Each row is a point. Each copy is the shape, with its points in the same order, turned, moved and blurred by noise. Say if it was mirrored as well.

Shape:
[[0.003,-0.035],
[0.010,-0.032],
[-0.048,-0.028],
[0.010,-0.048],
[0.041,0.081]]
Copy 1:
[[-0.025,-0.014],
[-0.014,-0.015],
[-0.060,0.033],
[-0.026,-0.027],
[0.079,0.047]]
Copy 1 is: only turned
Copy 2:
[[-0.052,-0.002],
[-0.048,-0.010],
[-0.041,0.048],
[-0.064,-0.010],
[0.061,-0.046]]
Copy 2 is: only turned
Copy 3:
[[0.028,0.007],
[0.037,0.003],
[0.004,0.052],
[0.049,0.005],
[-0.069,-0.066]]
Copy 3 is: mirrored
Copy 4:
[[-0.020,0.038],
[-0.014,0.041],
[-0.060,0.004],
[-0.023,0.056],
[0.074,-0.035]]
Copy 4 is: mirrored

Shape:
[[-0.002,0.052,-0.022],
[0.011,-0.076,0.025],
[0.014,0.045,0.009],
[-0.048,0.050,0.011],
[0.010,0.045,0.026],
[0.010,-0.005,0.017],
[-0.076,-0.081,-0.003],
[0.004,-0.079,0.037],
[-0.030,0.046,0.025]]
Copy 1:
[[-0.054,-0.015,0.052],
[0.040,0.016,-0.041],
[-0.057,0.008,0.027],
[-0.066,-0.050,0.015],
[-0.069,0.006,0.017],
[-0.021,0.007,-0.007],
[0.046,-0.077,-0.048],
[0.032,0.011,-0.059],
[-0.075,-0.023,0.005]]
Copy 1 is: mirrored
Copy 2:
[[0.043,0.021,-0.047],
[-0.040,-0.004,0.065],
[0.044,0.016,-0.015],
[0.024,-0.032,-0.050],
[0.054,-0.002,-0.005],
[0.010,0.003,0.025],
[-0.096,-0.039,0.003],
[-0.043,-0.017,0.070],
[0.040,-0.024,-0.021]]
Copy 2 is: mirrored
Copy 3:
[[-0.025,0.015,-0.033],
[0.079,-0.039,0.047],
[0.013,0.024,-0.023],
[0.000,-0.022,-0.066],
[0.020,0.020,-0.040],
[0.037,0.002,-0.001],
[0.038,-0.124,0.022],
[0.088,-0.040,0.040],
[0.011,-0.015,-0.063]]
Copy 3 is: mirrored
Copy 4:
[[0.024,-0.025,-0.042],
[-0.037,0.053,0.054],
[0.035,-0.020,-0.005],
[-0.010,-0.064,-0.018],
[0.034,-0.031,0.007],
[0.004,0.010,0.019],
[-0.112,0.019,0.019],
[-0.041,0.045,0.065],
[0.003,-0.054,-0.001]]
Copy 4 is: mirrored

Shape:
[[-0.033,0.017,0.043,-0.040,0.021,0.035],
[0.009,0.035,0.048,-0.047,0.047,-0.004],
[0.020,0.003,-0.061,0.049,-0.048,0.036],
[0.004,0.027,0.054,0.075,-0.020,-0.020],
[0.014,0.023,0.008,0.005,-0.069,0.031],
[0.028,-0.003,-0.061,0.019,-0.028,0.025],
[0.024,-0.074,0.032,0.040,0.044,0.023],
[0.024,-0.071,-0.041,-0.026,-0.073,0.015],
[-0.078,-0.055,0.044,-0.040,-0.021,-0.063]]
Copy 1:
[[0.009,-0.018,0.013,-0.077,-0.009,0.018],
[0.050,0.004,-0.015,-0.087,-0.026,-0.013],
[-0.029,-0.013,-0.037,0.056,0.049,-0.027],
[-0.023,0.025,0.024,0.005,-0.036,-0.080],
[-0.037,0.009,-0.035,0.016,-0.017,0.006],
[0.002,-0.018,-0.046,0.037,0.045,-0.015],
[0.058,0.038,0.066,0.003,0.043,-0.020],
[0.027,-0.012,-0.022,0.078,0.012,0.057],
[0.050,-0.069,0.065,0.002,-0.082,0.024]]
Copy 1 is: only turned
Copy 2:
[[0.006,-0.036,0.057,0.079,0.019,0.021],
[0.043,-0.025,0.096,0.051,-0.015,0.026],
[-0.053,-0.012,-0.039,-0.015,-0.039,0.011],
[0.061,-0.064,-0.023,0.014,-0.028,-0.034],
[-0.031,-0.082,0.002,0.011,-0.032,0.021],
[-0.052,-0.003,-0.005,-0.017,-0.036,0.016],
[0.052,0.009,-0.004,-0.021,0.055,0.033],
[-0.080,-0.048,0.015,-0.052,0.028,0.031],
[-0.007,-0.065,0.081,0.013,0.078,-0.074]]
Copy 2 is: only turned
Copy 3:
[[-0.026,0.013,0.048,-0.055,0.041,-0.007],
[-0.030,0.015,0.023,-0.009,0.078,-0.013],
[0.036,-0.046,-0.037,-0.030,-0.045,0.045],
[0.024,-0.024,0.064,0.043,0.004,0.051],
[0.052,0.019,0.009,-0.027,-0.013,0.044],
[0.029,-0.030,-0.046,-0.032,-0.031,0.019],
[0.032,-0.071,0.054,-0.006,0.002,-0.065],
[0.063,0.017,-0.037,-0.040,-0.071,-0.041],
[-0.057,0.058,0.064,0.007,-0.055,-0.046]]
Copy 3 is: only turned

Shape:
[[-0.052,0.041,-0.033,0.008,-0.044,0.012,0.004,0.035,0.049],
[-0.123,-0.017,-0.066,-0.015,-0.039,-0.006,-0.010,-0.058,-0.025],
[0.003,-0.034,-0.075,-0.019,0.106,-0.021,0.013,0.036,-0.021],
[0.009,0.031,0.021,-0.019,0.042,-0.018,0.004,-0.049,-0.015],
[0.026,-0.030,0.003,0.006,-0.030,0.001,-0.015,0.032,-0.006],
[0.019,-0.030,0.010,-0.040,-0.048,-0.021,-0.022,0.021,-0.054],
[0.009,0.113,0.017,0.002,0.095,0.032,0.022,-0.045,-0.049],
[0.023,-0.033,0.013,-0.023,-0.042,-0.031,0.025,-0.082,-0.046],
[0.011,0.078,-0.020,-0.040,0.025,-0.028,-0.005,0.020,0.018],
[0.031,0.126,-0.002,0.095,-0.031,-0.013,0.039,0.036,-0.046],
[-0.054,-0.020,0.016,-0.030,-0.051,-0.023,0.036,0.030,-0.012],
[0.023,-0.017,0.014,-0.032,-0.014,-0.028,0.016,0.013,-0.045],
[0.007,0.014,-0.048,-0.022,-0.049,0.024,0.058,0.033,-0.040]]
Copy 1:
[[-0.022,0.008,0.007,0.047,-0.013,0.071,0.056,0.042,-0.005],
[-0.063,0.011,-0.088,-0.072,-0.001,0.057,0.033,0.026,0.017],
[0.083,0.020,-0.034,0.024,0.094,0.016,-0.036,0.015,0.036],
[0.002,0.053,0.023,-0.011,0.017,-0.049,-0.004,-0.020,-0.013],
[0.034,-0.032,0.000,0.029,-0.030,0.012,-0.005,0.022,-0.035],
[0.042,-0.025,-0.033,-0.011,-0.030,0.011,0.007,-0.021,-0.083],
[0.005,0.144,0.052,-0.001,0.012,-0.018,-0.048,-0.030,0.018],
[0.007,0.004,-0.060,-0.033,-0.057,-0.065,0.005,-0.025,-0.023],
[0.007,0.056,0.014,0.056,0.045,0.012,0.027,-0.031,-0.027],
[-0.011,0.119,0.007,0.107,-0.068,0.026,-0.027,0.043,-0.051],
[0.041,0.008,-0.038,-0.021,-0.031,0.029,0.063,0.050,-0.051],
[0.060,0.010,-0.032,0.000,-0.026,-0.017,0.013,0.004,-0.064],
[0.060,0.033,-0.039,0.031,-0.057,0.054,0.027,-0.001,-0.009]]
Copy 1 is: mirrored
Copy 2:
[[-0.029,0.002,-0.062,-0.011,-0.045,-0.067,0.043,0.009,-0.008],
[0.026,0.025,-0.059,0.052,-0.048,-0.010,0.042,-0.106,-0.033],
[0.046,-0.012,-0.017,0.022,0.103,0.021,0.006,0.033,-0.035],
[0.022,0.028,0.027,-0.033,0.019,-0.024,-0.041,-0.028,0.026],
[-0.026,0.000,0.005,0.031,-0.021,0.001,-0.005,0.047,0.024],
[-0.029,-0.047,0.024,0.051,-0.035,0.020,-0.033,-0.002,0.017],
[0.042,0.028,-0.001,-0.113,0.021,-0.037,-0.098,-0.014,-0.034],
[0.031,0.016,0.067,0.046,-0.052,-0.005,-0.033,-0.029,0.019],
[-0.008,-0.024,-0.030,-0.027,0.024,-0.081,-0.034,0.014,0.017],
[-0.057,0.037,0.018,-0.057,-0.051,-0.089,-0.058,0.053,-0.107],
[-0.026,-0.045,0.009,0.023,-0.038,-0.020,0.050,-0.025,0.003],
[-0.010,-0.041,0.047,0.021,-0.012,-0.006,-0.026,0.006,0.006],
[0.026,-0.057,0.000,0.008,-0.062,-0.025,0.012,0.026,-0.051]]
Copy 2 is: only turned
Copy 3:
[[0.018,0.056,0.064,0.047,-0.027,-0.006,-0.016,-0.012,0.079],
[-0.021,0.014,-0.015,0.001,0.038,0.055,-0.069,-0.012,0.147],
[0.030,-0.098,-0.029,0.031,0.017,-0.043,-0.002,0.057,0.037],
[0.003,0.026,-0.026,-0.013,0.033,0.019,-0.014,0.026,-0.022],
[-0.045,-0.025,0.048,0.007,-0.028,0.000,-0.007,-0.027,0.012],
[-0.085,-0.031,0.040,0.002,-0.010,0.051,-0.011,0.013,0.010],
[0.031,0.058,-0.027,-0.024,0.036,-0.044,-0.065,0.094,-0.045],
[-0.064,0.007,-0.038,-0.060,-0.010,0.066,-0.005,-0.007,0.015],
[0.024,0.035,0.011,0.068,-0.007,0.016,-0.002,0.053,-0.005],
[-0.076,0.103,0.007,0.032,-0.051,-0.100,-0.028,0.043,-0.001],
[-0.048,0.018,0.053,-0.019,0.013,0.034,0.029,0.014,0.080],
[-0.060,-0.020,0.020,-0.012,-0.004,0.029,0.013,0.030,0.008],
[-0.042,0.009,0.039,-0.013,-0.073,0.004,-0.018,0.060,0.063]]
Copy 3 is: mirrored

Shape:
[[-0.068,0.037,-0.028,-0.011,0.013,-0.047,-0.008,-0.027,-0.050,-0.013,-0.012],
[-0.057,-0.035,-0.035,0.073,-0.046,0.052,-0.019,0.031,0.000,-0.029,-0.044],
[-0.014,0.014,0.006,-0.028,-0.043,-0.046,-0.060,-0.038,0.034,0.059,-0.017],
[-0.055,0.013,0.008,0.063,-0.031,0.009,-0.073,0.043,-0.036,-0.021,-0.021],
[-0.012,-0.012,0.061,-0.038,0.005,-0.005,0.048,-0.050,0.027,0.022,-0.032],
[-0.009,-0.012,0.019,0.059,0.031,-0.059,-0.086,0.020,0.030,-0.011,-0.056],
[-0.010,-0.045,0.062,-0.057,0.050,-0.020,-0.013,0.001,-0.037,-0.012,-0.024],
[-0.068,0.054,0.001,-0.003,-0.030,-0.008,-0.031,0.049,0.022,0.004,-0.008],
[0.002,-0.034,0.045,0.037,0.053,-0.010,0.039,-0.056,0.079,-0.060,-0.023],
[0.014,0.058,0.039,0.004,-0.014,-0.074,-0.082,-0.090,0.028,0.039,-0.007],
[0.046,0.057,-0.066,0.014,-0.007,0.067,-0.049,0.042,-0.017,0.039,0.047],
[0.035,0.002,0.006,-0.039,-0.019,0.055,-0.075,-0.044,0.055,-0.059,-0.013],
[-0.071,-0.047,0.044,-0.009,0.028,0.000,0.027,-0.089,0.053,0.059,0.029],
[-0.032,0.036,-0.038,-0.015,0.052,-0.060,0.006,0.016,-0.010,0.062,0.001],
[-0.007,0.000,-0.040,0.024,-0.023,-0.036,0.006,0.007,0.014,0.046,0.074]]
Copy 1:
[[-0.046,-0.020,-0.020,0.036,0.070,-0.029,-0.061,0.022,-0.005,-0.024,0.020],
[-0.076,0.059,0.047,-0.039,0.043,0.043,-0.004,-0.011,-0.042,0.013,-0.021],
[-0.040,0.016,-0.073,0.011,-0.029,-0.018,-0.015,-0.028,0.022,-0.076,-0.001],
[-0.094,-0.025,0.026,-0.024,0.034,0.034,-0.009,-0.026,0.007,0.017,-0.034],
[0.018,0.061,-0.015,0.001,-0.012,-0.006,-0.031,0.054,0.055,-0.053,0.051],
[-0.041,-0.016,0.014,-0.004,0.020,-0.008,0.018,0.013,0.034,-0.060,-0.100],
[0.003,0.017,-0.021,-0.032,0.019,-0.056,-0.052,0.061,0.082,0.009,-0.012],
[-0.055,0.002,-0.058,0.013,0.051,0.063,-0.011,-0.006,0.022,-0.007,-0.007],
[0.035,0.036,0.037,-0.026,0.007,0.017,0.014,0.123,0.004,-0.080,-0.010],
[-0.037,-0.054,-0.048,0.039,-0.065,-0.027,-0.008,0.002,0.023,-0.108,0.002],
[-0.022,-0.012,-0.051,0.031,-0.009,-0.001,0.073,-0.032,-0.047,0.083,0.017],
[-0.025,0.017,-0.053,-0.028,-0.084,0.019,-0.013,0.074,-0.039,0.005,-0.033],
[-0.037,0.059,-0.030,-0.039,0.018,-0.040,0.023,0.070,0.034,-0.100,0.089],
[-0.007,0.002,-0.055,0.064,0.086,-0.048,0.018,-0.004,0.032,-0.028,0.013],
[0.009,-0.007,-0.046,-0.019,0.051,-0.015,0.046,-0.038,-0.031,-0.035,0.044]]
Copy 1 is: mirrored
Copy 2:
[[-0.010,-0.031,0.007,0.046,0.078,0.012,0.015,-0.016,-0.002,0.009,-0.014],
[-0.003,0.033,0.010,0.080,-0.036,0.039,-0.037,0.059,-0.053,-0.019,0.026],
[-0.034,-0.010,-0.022,-0.019,0.028,-0.001,-0.080,-0.039,0.010,0.066,0.028],
[-0.044,0.016,-0.023,0.070,0.004,0.082,-0.018,0.051,0.012,-0.004,0.022],
[-0.020,-0.037,-0.033,-0.038,0.015,-0.076,-0.034,-0.013,-0.022,-0.034,0.018],
[-0.032,0.064,-0.010,0.037,0.040,-0.002,-0.073,0.051,0.068,0.006,-0.001],
[-0.016,-0.060,-0.061,0.019,0.010,-0.066,-0.007,0.033,0.053,-0.008,-0.018],
[-0.020,0.018,-0.029,0.028,0.025,0.033,0.008,-0.011,0.009,0.016,0.081],
[0.051,0.037,-0.027,-0.033,0.022,-0.062,-0.067,0.032,-0.007,-0.093,-0.024],
[-0.049,0.015,-0.040,-0.057,0.077,0.025,-0.092,-0.052,0.033,0.038,-0.025],
[-0.008,0.046,-0.010,0.004,-0.097,0.078,0.027,-0.060,0.026,0.047,-0.011],
[0.032,0.041,-0.121,-0.007,-0.022,0.001,-0.054,0.004,-0.030,0.032,-0.025],
[0.009,-0.061,-0.008,0.001,0.012,-0.055,-0.099,-0.076,-0.006,-0.068,0.023],
[-0.022,-0.007,0.049,0.020,0.033,-0.034,0.018,-0.058,0.053,0.021,0.009],
[0.035,-0.019,0.056,-0.015,-0.018,0.039,-0.029,-0.041,0.031,0.015,0.027]]
Copy 2 is: only turned
Copy 3:
[[-0.008,0.028,-0.025,-0.001,0.040,0.086,0.053,0.004,0.004,0.021,0.037],
[-0.004,0.095,-0.022,0.057,0.046,-0.016,-0.031,0.027,-0.018,-0.030,-0.014],
[0.040,-0.005,-0.023,-0.020,0.019,0.011,0.089,-0.046,0.004,-0.036,-0.038],
[0.017,0.064,0.034,0.045,0.102,0.017,-0.003,-0.001,-0.017,-0.002,-0.016],
[0.042,-0.052,-0.024,0.003,-0.058,0.046,0.003,0.019,0.015,-0.048,0.000],
[0.049,0.016,-0.005,0.072,0.069,0.005,0.014,-0.068,0.062,-0.002,-0.008],
[0.081,-0.040,0.004,0.028,-0.012,0.059,-0.011,-0.037,-0.024,0.008,0.046],
[0.011,0.011,0.009,0.053,0.056,0.008,0.078,0.038,-0.022,-0.006,-0.012],
[-0.027,-0.057,-0.027,0.063,-0.043,0.010,-0.051,-0.021,0.068,-0.038,0.012],
[0.015,-0.052,-0.002,-0.045,0.046,0.039,0.078,-0.072,0.063,-0.041,-0.046],
[0.007,-0.008,-0.017,-0.049,0.088,-0.068,0.016,0.039,-0.045,0.073,-0.032],
[-0.007,-0.052,-0.025,-0.008,0.050,-0.053,-0.003,-0.047,-0.031,-0.069,0.037],
[-0.013,-0.045,-0.061,0.022,-0.067,0.078,0.009,-0.024,-0.014,-0.026,-0.074],
[0.043,-0.009,-0.050,0.015,0.013,0.051,0.077,0.012,0.022,0.082,-0.007],
[-0.019,0.020,-0.001,-0.013,-0.022,-0.011,0.056,-0.009,-0.006,0.064,-0.049]]
Copy 3 is: only turned
